Rows are points. Each copy is the shape, with its points in the same order, stretched, turned, moved and blurred by noise. Some copies are also mirrored. Which?
In the rows, 128 means zero.

Shape (9 x 3):
159 91 65

112 131 118

141 132 209

107 100 101

144 104 221

115 87 64

117 100 74

169 131 122

203 108 119
Copy 1, 9 rows:
98 77 40

102 132 136

202 132 179

87 85 122

229 95 180

70 65 77

77 88 91

144 122 89

175 85 48
Copy 1 is: only turned
Copy 2 (9 x 3):
124 152 63

114 109 150

188 102 209

106 99 104

220 89 204

89 113 68

95 107 86

157 161 142

191 188 120
Copy 2 is: only turned
Copy 3, 9 rows:
101 64 91

118 142 104

142 155 189

140 115 87

170 144 198

126 84 58

117 104 79

94 110 144

77 86 155
Copy 3 is: mirrored

Shape (9 x 4):
74 157 150 148

159 165 79 159

123 136 75 114

70 162 111 114

100 135 177 129

94 165 117 129

168 99 198 183

134 176 112 107

161 84 188 189
Copy 1 (9 x 4):
79 165 145 170

183 115 108 202

170 93 168 161

114 141 195 166

81 173 118 123

127 150 156 172

86 155 7 126

171 156 145 155

78 134 16 127
Copy 1 is: mirrored
Copy 2:
85 94 151 86

120 172 77 123

171 142 97 104

142 130 146 68

77 73 150 129

129 122 140 89

22 52 80 193

143 168 145 125

27 53 56 198
Copy 2 is: only turned
Copy 3, 9 rows:
78 159 141 188

167 100 112 141

157 153 183 130

119 177 184 191

70 170 128 149

124 161 149 182

55 87 60 102

153 175 122 145

49 78 76 101
Copy 3 is: mirrored
Copy 4 (9 x 4):
65 150 152 143

127 100 157 59

124 104 93 79

69 150 97 102

100 165 141 166

80 150 127 103

139 125 231 193

123 157 95 71

137 108 224 202
Copy 4 is: mirrored

Shape:
124 101 111 184 127 60

114 114 199 163 154 158

176 113 67 163 141 117

99 190 165 88 168 198

202 105 71 134 142 78

74 121 144 156 161 199

100 170 158 78 94 168

68 91 158 138 191 164

125 168 119 151 161 134

139 109 146 177 80 108
Copy 1:
55 95 147 195 94 30

105 106 128 108 70 119

76 149 155 192 134 111

197 137 72 71 156 171

80 161 198 190 163 70

145 87 79 138 86 184

205 157 64 99 124 123

160 63 130 136 107 144

101 122 106 134 138 117

70 129 126 169 50 58
Copy 1 is: only turned
Copy 2, 10 rows:
140 201 175 184 104 104

177 147 66 101 131 125

104 152 152 192 144 138

93 77 7 34 90 136

98 154 161 209 160 89

149 126 43 104 79 183

112 51 71 44 89 129

161 154 21 134 68 136

93 150 102 109 106 135

164 145 174 137 139 128
Copy 2 is: mirrored
Copy 3:
132 54 97 88 70 151

146 61 103 169 142 200

170 80 77 73 120 113

124 184 86 162 173 158

155 87 130 20 97 102

134 84 29 205 168 160

131 188 111 169 120 144

105 46 73 179 180 163

118 145 67 101 139 152

164 76 105 125 65 160
Copy 3 is: mirrored
Copy 4 (10 x 6):
116 119 125 183 114 42

148 76 156 93 177 93

119 165 93 184 116 137

105 117 126 28 149 156

122 192 128 203 90 151

93 64 97 87 176 114

133 90 129 40 79 159

64 70 140 113 182 107

111 145 102 107 142 93

177 87 126 138 102 84
Copy 4 is: mirrored

Shape:
138 141 142 130 133 119 95 79

85 110 147 192 133 125 99 166

149 154 144 132 140 156 140 93

162 133 161 167 167 130 132 121

118 137 116 128 147 93 113 108

133 143 112 115 123 129 103 113

185 132 164 194 114 100 181 148

166 85 176 133 128 106 174 100

139 144 131 123 143 113 84 120

153 168 152 108 138 141 80 117

128 144 125 108 159 119 109 121

48 116 162 178 133 96 119 195

127 181 151 109 149 127 86 76
Copy 1 (13 x 8):
135 124 123 119 95 141 113 84

123 97 70 153 113 175 173 154

106 143 161 120 110 143 120 105

137 122 166 118 109 179 140 124

148 140 119 122 134 135 108 113

132 148 118 126 102 116 114 113

152 78 189 104 130 156 206 135

132 65 190 76 121 151 123 126

153 141 120 139 94 131 108 108

140 151 140 163 75 119 101 97

140 158 136 138 117 131 86 122

126 88 74 186 154 159 157 174

131 154 134 157 103 129 85 70
Copy 1 is: only turned
Copy 2 (13 x 8):
115 130 116 120 136 86 85 149

119 88 151 144 112 187 72 114

120 118 78 149 138 82 124 131

94 103 86 149 166 142 103 123

93 134 132 96 119 120 110 138

128 127 113 106 110 103 113 154

114 12 98 144 179 170 122 141

121 99 125 137 195 142 142 121

103 139 114 118 126 116 97 165

123 150 99 156 134 78 101 196

96 160 118 130 110 114 127 153

119 97 198 164 91 197 112 122

98 158 98 154 123 55 102 168
Copy 2 is: only turned
Copy 3:
91 129 165 124 147 121 112 167

176 102 169 164 122 116 165 146

90 113 168 117 101 153 109 144

132 130 197 107 116 149 123 132

106 130 130 111 164 124 142 146

98 137 123 123 117 126 124 157

128 163 184 142 105 132 130 51

142 99 161 118 141 124 72 88

112 160 147 121 133 130 129 169

97 170 156 138 107 156 107 183

110 136 131 109 140 148 129 160

183 99 138 181 158 141 184 131

64 143 163 126 152 158 116 196
Copy 3 is: mirrored
Copy 4:
123 128 117 195 151 158 115 129

175 126 219 138 144 117 93 106

146 109 113 176 94 174 124 107

185 103 131 163 127 165 72 117

147 139 118 151 173 133 123 103

109 149 120 152 125 151 134 117

249 135 118 148 93 117 79 153

194 69 89 143 125 119 129 175

121 149 137 148 162 159 104 125

119 145 140 162 132 217 111 136

125 129 124 130 151 163 119 110

215 135 232 94 160 117 127 95

118 148 137 190 161 218 129 106
Copy 4 is: mirrored

Shape:
128 150 143 14 151 161 152 125 167

160 177 191 151 138 161 156 112 155

115 48 138 139 124 80 120 130 193

145 135 141 177 162 72 38 111 149

127 156 125 176 159 150 164 119 113

120 152 155 100 121 91 158 115 114

210 154 186 126 135 139 161 117 133

120 172 137 180 134 160 154 179 123

162 128 140 115 165 82 115 110 133

134 160 135 163 145 126 101 123 121

117 153 150 163 165 104 155 124 130

131 127 139 144 7 121 110 111 122

113 110 147 178 126 143 164 127 131

131 135 131 114 54 105 158 120 131

129 108 180 89 110 162 134 152 110
Copy 1, 15 rows:
76 146 155 72 212 120 119 129 91

130 106 82 102 187 133 58 157 134

141 107 166 41 70 110 173 114 118

113 146 157 86 66 120 122 172 167

123 67 106 171 181 124 97 145 144

117 132 98 125 159 95 142 134 118

154 125 113 110 184 98 68 142 136

121 85 95 165 159 154 71 130 125

110 137 158 102 129 79 132 139 138

121 117 119 137 138 138 104 161 148

100 90 107 135 145 95 110 137 136

217 149 65 109 130 199 154 146 142

158 64 101 138 143 129 123 135 123

165 138 83 112 158 148 151 119 133

169 122 128 120 147 128 126 143 76
Copy 1 is: only turned
Copy 2:
108 56 215 101 113 156 100 186 154

52 129 166 72 114 89 169 90 156

206 127 52 48 186 135 112 137 96

188 215 161 95 152 158 176 87 49

82 164 128 121 128 83 133 80 172

132 86 139 105 86 118 104 101 97

67 128 136 72 50 115 177 130 145

85 143 140 161 143 37 156 94 177

167 153 148 73 86 150 135 126 85

113 170 154 132 134 122 156 95 116

129 141 142 87 129 73 120 73 125

105 88 33 166 130 173 158 81 103

91 140 72 101 164 75 115 91 147

126 59 69 132 94 140 132 90 122

65 106 114 134 126 109 113 189 109
Copy 2 is: only turned
